Each wall is flat, endless, passes through zero and stands at right angles to its row. A trip goes straight from one point to another. Which walls does it cross, in order?
(in the rows, 128 means zero)

Walls:
(1): [ 50 165 136]
(2): [ 51 127  98]
(3): [118 104 190]
(4): [108 203 118]
(5): [106  98 146]
Trips:
[137 161 117] to [ 73 148 108] -> 2, 5
[122 201 113] to [138 138 123] -> 2, 1
[107 139  65] to [118  72 120] -> 4, 5, 1, 3
[131 130 110] to [119 139 103] -> 1
[157  74 115] to [145 111  89] -> 3, 5
[117 184  96] to [163 193 204] -> 2, 3

Walls:
(1): [127  78 178 126  73 108  76 145 137  87 138]
(2): [136 104 147 152 149  91 156 107 116 174 118]
(3): [138 133 154 121 136 207 139 131 169 169 101]
(4): [155  84 104  55  98 146 188 122 180  95  81]
(5): [146 105  97 105 161  88 199 112 167 156 136]
Trips:
[153 128 145  94 107  43 186  90 161 138 105] to [128 149 126  46  95 111 141 110  99  73  79] -> 1, 2, 5
[128 142  75 171 160 202 210 150 127 174 129] to [152 177  45 146  64 119  60 137 134 124 106] -> 2, 4, 5, 3, 1
[178 110  94 177  69  45  81 152 147  58 168] to [181  98 108 120 109 152 174 137 121 102 128] -> 4, 5, 3, 1
[ 56 138 102 106  95 130  75 128 160 183 149] to [ 88 146 105 133 133 125 103 195 111 110 119] -> 3
[111 112 148 103 100  25 158 154 145  47 108] to [140 113 120  34 119 115 216  97  79  54 108] -> 1
[ 79 161 219 171  94  90 132  78 113 116 100] to [148 179 102  86 108 238 100 129 121 117  72] -> 3, 2, 4, 1
[162  42 132 145 141 112 139 140 153 195 129] to [152 175 155 151 186  79 139  72 192 102 135] -> 1, 4, 3

Walls:
(1): [ 87 143 130 126 149 110  70 161 132 186 184 214  66  94 148 149  73 198
 152  82 153 183 119  93  65 181 133 124  91 193 162 118]
(2): [ 83 181 158 226 152 145 145  75 141 131 104 176 135 145 118 132 115  41
 100  76 153 101 148 131 184  23 144 113 158 107 198 162]
(3): [ 89 109 110 112 128  48 147  96  83 141 142 177 121 151 122 209  73  49
 170 114  77 204 136 149  97 172 209 102 162 127 146 143]
(4): [162 164  73 121 167 166 155 135 107 147 101 154 179 122 139 115 160 174
 129 184  37  48 165  96 125 138  94 131 102 122 119  59]
(5): [128 116 148 118 155 147 177 160 131 115 115 136 112 163 169 104 149 122
 101 140  79 133 168 124 129 151 114 133 108 116 138 151]
(6): [169 111  52 151  80 188 153  94 201 156 176 122 140  98 164 113 126 140
 133 102 116 132  73 159  51 145 173 109 133  68 170 123]
Trips:
[137 138 115  79 181 147 141 104 139 101  84 134 126 204  48 147  70 138
 126 132 145 150 115  52 149 117 150 137  67  88 112 147] to [ 69  54 144 143  89 148 119  91 145  73 195 133 151 183 214 151 157 153
 158 144 155 155 101  76  86  93  74 130 110  71 163 179] -> 4, 6, 3, 1
[154 154 175 128 157  61 150 101 149 143  86 163 110 148 124 143 103  65
 135 174 117 161 163 112  92  30 135 149 145 162 150  95] to [171 174 135  97  81  99 126  85 131 163 188 188 130 136  98  89 130  96
 133 122 142 168 137  87 194 125 140 153 174 199 123 158] -> 5, 1
[193 120 126  90 148 187 184 133 176 164 175 148 119  29 165 121 141 104
 130  52 107 117 104 104 120 118 123 148  78 131  89 126] to [ 81  66 126 107 116 168 141  56 159 108 134 117  94 159 129 138 128  87
 165 113 134 140 167 149  72 163  97 124 101 158 202 136] -> 4, 3, 2
[125  70 121  75 177 148 103  88 142 114 127  80  56  96 111  99 136 204
 112 123  95 179  58  57 118 170 131  94 162 153 132 103] to [ 96 180  38 131  97 132 138 134 199 117 220 122 205 136 150 151  47 135
 108 187 194 151 131 111 171 155 126 145 124 169 188 151] -> 3, 2
[ 94 123  63 174  86 119 132 193  65 155 114 108 118 163 130 152  50 126
 122 112 125 135 103 110 133 119  62  73  24 164  58 144] to [150  50 150 140 130 114  95 125  85 158 158 197 156 197 182 214  92 154
 180 125 185  33  97 124 119  95 109 139 177 162 171 107] -> 2, 4
[134  78 120  90 126 141  88  80 156  93 184 108  81 143 139  95  76  88
 122 137 163 131 156 107 113 109 115 132 110 134 122 131] to [131  76 112 156  80 149 171  80 175  96  80 152 100 106  62 129  97 139
 103 112 103  91  97  87 126 138 159 184 103  87 190  92] -> 2, 1, 4
[ 94 197  83  97 166 178  76 134 174  96 130  86 109  94 125 130  94  81
 185  84  94 134  70 173  83  95 100 201  61 121 142 152] to [140 119  83 115  91  88  76 117 130 162  61 206  74 102  64 161 197 146
 149 109 113 138 144 106 173 102  66 147 117  94 146  94] -> 4, 6

Walls:
(1): [ 57  33  96 154 138 121  67 188 117 126 101  85 112 119  79  57 165 142
 167 114 103  94  94 159 156  90 133 158 119 101 123  66 133 105 114  83
 195 143 100 161 163 103 161  58 120 131 112  93]
(2): [ 90 158 102 128 136 148 156 152 148 191 105 152 104 152 119 157 116 159
  78 110  95 113 213 129 139 113  86  92 160 108 149 132 104 146 167 147
 112  28 127 128 135 175 123 115  76  98  89 200]
(3): [161 138 115 176 141 132  84 148 109  88 160 146 175 157  88  46 208 150
 134 120 106 158 131 135 159  99 160 118 172 139 176 109  80 109 149 103
 138  40  83  93 154  68 130 127  88 125 141  89]
(4): [107 159 158 142  95 177 139 174 134 139 107 166 128 113 155 136 177  98
  91 146 137 138 155 120 139 101 140  89 149 203 133 161 173  59 178 160
 105 151 186 111 113 145 122  78  80 196 114  93]
(5): [101 185 166 177 125  63 154 115 149  91 117 108 218 163 124  73 110  92
 156 122  96 121 150  54  89 132 157  31 124 141 159 122 144  84 146 139
 147 163 176  95 156 177 129 116 114 145 126 175]
Trips:
[ 97  62 121 104 151 152 122 121 101 115 166 103 143 126 156 101 143 106
 176 162  66 133 168 155 107 157 150  55  98 124 149 161 141 176 171 165
 122 145 128  85 190 128 113  95 111 129 185 109] to [119 113 124 113  97 138 145  66 171 133  64 143 195  99 106 112 160  89
  90 195 167 157  89 161 212 133 130 147 113 103 141 192 169 140  54 153
  79  95 144  62 111  94 135 120 145 137 126 161] -> 1, 5, 3
[ 86 182 173 187 141  80 100 116 129  69 118 147 111  97 138  77 112 164
 116 105 142  54  76 157 137 152 132 113 185 164 119  68 119 204 158 120
  77  64 156  61 105 100 176  75 153 158 110 114] to [ 48 157  69 112  84 114 171 154  84 172  93 139 136 152 141 130  91  86
 213 150  72 103 102 179 120 131 209 108 155 118  91  87  66  76  16 141
  87 136 114 128 109 174 165 123 126 153 172 104] -> 2, 4, 3
[152 111 163 133  89 157 135 139 103 139 134 105  58  98 187 122 144 249
 163 130 129  91 132 106  50 118 114 142 147 113 115 175  88  76 157 178
 165 103 159 145 170 102 126 116 211 178 124 119] to [158  96 148 141 124 153 156  70 174  66 114  94 135 131 171  84 175 111
  86 142 155 141 153 144 189 128 142  86 145 127 130 149 123 120 138 102
 145  73 135  56  53 135 168 142 119  57 113 151] -> 1, 3, 2, 5
[166 108 161 136  89 140 106 132 100 123 127 123 144 152 115 154 151 122
 157  91 150 175 118  78 144 119 123  86 120 126 148  87 170 107 122 155
 144 104 106 101 126 149  99 161 102 166 239 131] to [145 111 157  78  80 139  96 122 146  82 157  95 134 149 153 124 100 123
 133  97 113 110 100 149 197 109 107 130  89 207 136 173  72  92 112 150
 184 153 158 128  89 164 106  96 149 159 138 120] -> 3, 1
[108 122 156  94 126 171 100  95 182 167  95 174 151 177 104 117 132 158
 112 141 117 100 140 149 133  93  99 104  80 150  86 174  63 113  84 103
  61 184 136  90  98 122 121 114  96  99  86  96] to [ 91 147  98 156 167 121  94  94 108 161 105 151 115 148 106 148  56 176
 146 116 122 149 134 108  92 146 139 125 151 115 171 176 113 152 112 111
  70 127 107  91  89 110  95 175 205  97 120 128] -> 4
[145 156 101  98 186  79 146 111 133 118  73 115 106  98 106 141  88 146
 127 144  85 149 193  97 210 142 126 108 178  94 128 107 178 114 103 152
 118 160 149 188 242 152 118 154  93  99 144  76] to [115 100 122 111 203 118 161  83 108 139 111 150 157 143 146 181  93 150
 136 178 150 119 138 183  47 203  97 159  62 118 131 110 153 105 181 148
 123 170 100 158 117  37  75 116 201 123 123 144] -> 1, 5, 2
[117 116  98  85 149 161 170 129 145  93 121 193 114 139  94 184 102  79
 184  57 194  78  95 160 145 127 101 121 228 147 119 104 133 144 117 103
 153 129 131 147 107 135 172 117 123 118 160 150] to [129  95 128 144 111  90 108  59 132  67  79 212 134 166 105 102 120  94
 126 191 102 103 129 103 127 157 149 202 181 153 109 125 126 157  56  82
 104 116  90 156 167 175 205 163 115 161  96 131] -> 2, 3, 5
[139 102 121 117 210 124 160 147 120  96 117 118 138 175 155 134 112  96
 203 169 113  80 104 130  99 132 146 150  50  98 164  84 109 161 173 179
 150 137 119 141  78 187  79 160 170  96 126 150] to [134 128 177 136 152 167 173 123  53 203 181 194 149 130 124 145 116 119
  94 142 145  94 169 125 178 185 123 118  63 118 131  99 124 166 173 145
 157 167  76 129 118 118 111 121 147  93 102  85] -> 5, 2
[115  95 157  88  96 122 157 150 136 168 108 120 107 167 137 110  84 130
  80  83 133 166  77  85 107  85  89 121  56 145 140 126  54 170 125  68
 151 140 134 159 236 139 108 110  93 163 112 136] to [128 129 156 170  94 141 156 129 105  91  63 173 121  87 165 108 149 152
 144 112 113  86  92  69 100  80 125  93 109 196 192 130  82 107 126 148
 125 138 116 125 118  95 107 175  68 108 170 128] -> 4, 3, 1, 2

Walls:
(1): [165 127 113 166 171 132 158 126 147 153  95 135  66 152 122  89 127 126
 201 121 153 154  91 102  53 109 107 114 188  98 145 143 137 131 151 134
 135 106 166 147 138 116 161 124 172 159 118 187]
(2): [138 165 208 118 120  69  75 161 147 102 133  79  76 105 143 163 159 110
 154  75 129  77  90 123 177 149 128 116 184 146  61  88  76 137  75 187
 169 117 157 133 160 109 147 135 187  97 138 174]
(3): [165 121 127 148 133 115 152 148 116 169 115 189 181 175 143 172 147  97
 106 118  92 141 153 100 140 156 120 173 101 117 124 121 106 179 163 103
 136 113 171 128 144 132 150  74 108 168 165  85]
(4): [ 92 152  90 142 112 161  82 160 202  53 126 121 192 141 109 105 170 112
 145  95 105 121 130 168 128 172 102 105 118  87  43 166 146 115 148 143
 116 183 147 139 119 129  81 216  97 184 164 192]
(5): [136 148 178  95 117 125 124  92 129 183 167 174 140 101  70 141  77 147
 107 136 171  68 116  53  87 150 160  91 149 131 103 181  84 151  49  73
 110  71 127 152 136 154 115 111 140 184 120 166]
(6): [125 139  72  93 117 128 160 106 142 163 123 120 195 187 124  91 143 109
 132  82 124  74 193 126 134 142 145 224 155 114  69  53 140 146 114 172
  97  97 102 222 163 143 121 148 104 133 130 195]
(7): [157  77 116 103 100 176 124 138  79 159  65 123 123 164  82 154 105 157
  90  36 198 143 127 121 171 120 140  98 152 137 113 163 118 134 178  56
 128 129 112 100 127 125 178  93 110 137  72  64]
Trips:
[184 180 194 161  86 166 115 101  81 110  92 107 114 159 164 133  79 149
 102 187  78 103 106  88 135 124 189 175  94  87 181  69 110 113 174 140
 137 101  30 151 123 131  95 133 171 175  78  96] to [108 142 139  96 165 130 130 142 135 159 147 147 191 209 187 127  65 134
 152 134 148 107 103  94 103 190 104 105 160 106 131 179 109 154 128 194
 137 109 132  99  62 148 164 112 119 146  83  85] -> 6, 7, 1
[116 116 139 172  78 125 128  81 158 156 136 128 130 115 144 163 103 156
 151  60 146 126 108 173 148 137 115 100 103 155  80  83 119  72 143 123
 107  92 152 143 112  77 109 170 103 119 114  99] to [ 86 127 130 161 206  95 125 183 131 124 147 160 146  83 130 129 149  95
  65  78 133  83 136 113 131 152 118 111 121 123 164  70  81 163  85 109
 164  64 109 199 154 122 113  51 133 136 119 167] -> 5, 3, 4, 7
[ 90  90 107 122 150 146 126 121 155 129 127 134 113 170 147  99 106 140
 136 186 134 169  91 136 117 103 116 126 101 122  51  84 143 202 150 122
  82 117 131 107 160 169 112 158 107 159 126 182] to [ 81 110 158 180 157 114 146 162  78 152 142 175 111 127 175 117 145 139
 144 129 140 148 115 191 120 136  94 171 144 117 224 107 132 128 109  84
 117 146 146 126 124 134 148 144 177  89  75  99] -> 4, 6, 3
[ 92 207 111 103 124 141 112 155 130 132 160 110 190  75 114 154 155  92
 111 126 115  48  76 118  93 130 101 135  78 161 182  89 141 119 133  91
 144 147 180 113 128 138 108 110  81 135 141  59] to [ 93 170 117 127 150  64 147 131 128 131  94  81 139  83 200  87 123 167
 118 158 155  81 170 156 140  80 135 162  85 184 145 144 123 168 112 156
  71 124  89 153 163 144  85 102  89   7  92  60] -> 5, 4, 3, 6
[126 182 110 177  99 133 157  44 157 162 103 104 126 131 167 156  59 121
 142 209 101 131 184 125 193 126  94 151  99  81 137 152  81  38 122 116
  75 153 125 158 116  49  50 177  88 125 105 111] to [118 154 216 185 119 150 166 116  98  93 146 123 102  86 185 102 143 195
 105 138 113 195 146 122 133 196 157 154 133 110 118 191 123 109  79 137
 168 150 132 143 144 114  83  70 151 144 102 130] -> 6, 5, 4, 2

Walls:
(1): [ 92  78 194  84 108 132 114 131 196 138 158 189  90 137 120 115 161 149
 123  73 144  99 153 129  62 194  94  87 137 114 174 129  75 132  83 114
 164 138 202 114 133 121 140  71 120 114  87 136]
(2): [136 168  93 158  97 103  34 138 159 123 182 137 112 108 163  92  93 143
 120 124  97 110 115 156 113 171 132 147  89 116 111 140 151 111 130 176
 132 100  90 149 162 142 137  82 151  78 131 137]
(3): [125  77 146 169  87 156  75 160 103 162  86 207 148 107 120 194 172 129
 167 122 187 164 120  79 115 154 112 136 124  95 136 187 120 120 121 165
 156 105 163 111 177 165 117 121 167 133 168 170]
(4): [132  80 188 155 123 159 103 102  90 112  97  90 157 175 149 120 104 103
 163 117 174  87 122 135 106  91 112 154  38  94 156 135  64 153  81 167
 159 155 160 152 119 114 153  77  99 179 152 109]
(5): [150 147  89 119 144 162 169 137 134 167 143 104  95  49 121  52  92  43
 156 156  94 157 123 123 124 153 168 169 217 136  86 163 136  99  76 106
 116  67 128 130  70 165 131 200  63 176 153 100]
(6): [ 78 165 121  94 184  94 178  76 153 123  58 181 198  84 107 174  76 194
 105 104 212 153 151 100 189 124  74 124  84 158 125 114 138  85 161 114
 147  62  89  64  99 156  93 142 147 171 124 120]
(7): [ 82 149  91 167 106 100 115 121 109 145 153  77 108 107 148  78  95 150
 125 112 105 100 142 158 160  88 101  66 109 121 163  41 128 103 115  99
  91 135 107 126 111 102 103 101 116 120 160  81]
(8): [134 170 170 181 105  93 136 136 125 162 125  60 132 163 152  91  98 123
 141  52 126 118 118 114  99 103  87 156 133 139  82 175 181  88 111 114
 112  95 115 147 219 151 169 151 105 136 133 114]
(9): [111 147 157  99 145 161 183 136  98 114  90 105 101 170 144 111 178 129
 137 104 125 150 127 135 138 175 179 100 142  94  96 110 193  68 122 131
 176 114 127  52 109 124  61 189 197 168  83  85]
(10): [ 85 162 135 140 110 140 180  69 104  91 150 104  99  53 111 104 148 126
 134  42 129 151 176 204 135 137 102 171 161 128 142 171 133 133 101 120
  66  63 141 112 121 133 106 120 118  22 137  95]
(11): [127 127 183  94 120  18  76 149 117 141 106  76  56  64 128 151 179 123
 160 120  70 138 139 176 143 112 119 117 117  74 166  99  88 146 103 108
 147 135 145 206  52  79 105 122 113 102 224 142]
Trips:
[112 127 153 123  80 116 145 173 170 111 142 177 180 192 117 112 133 162
 246 148 174 144 109 165 103 123 182 101 109 101 145 123 131 169  81 143
 102 136  89 182  95  84 155 139 152 140 160 104] to [139 165 130 137 115 149 123 104 140 105 132 130 114 117  90 141 111  89
 145 150 124 139 119  76 163 145 129 117 127 137 147 153 170 144  87 108
 128 141 159  94 129 129  78 167 175  69 126 218] -> 9, 4, 1, 10, 11, 5, 6
[130  55 224 129 127 142 209 106 130 105 162 132 131 168 123 126 192 136
 204  94 130 166 152 127 125 181 121 100 125 126 102  59 130  81 156 171
 187 180  92 161 118 130  45  89 110 203 122 147] to [ 90  62 110  85 107 179 124 136 107 161 134 130 133  93  92 157 128 105
  63 152 126 137 115 101  74 101 136  64  91 140 125  49 135 108 182 140
 148 104 107 166 152 167 127 148 174 108  83  93] -> 11, 7, 4
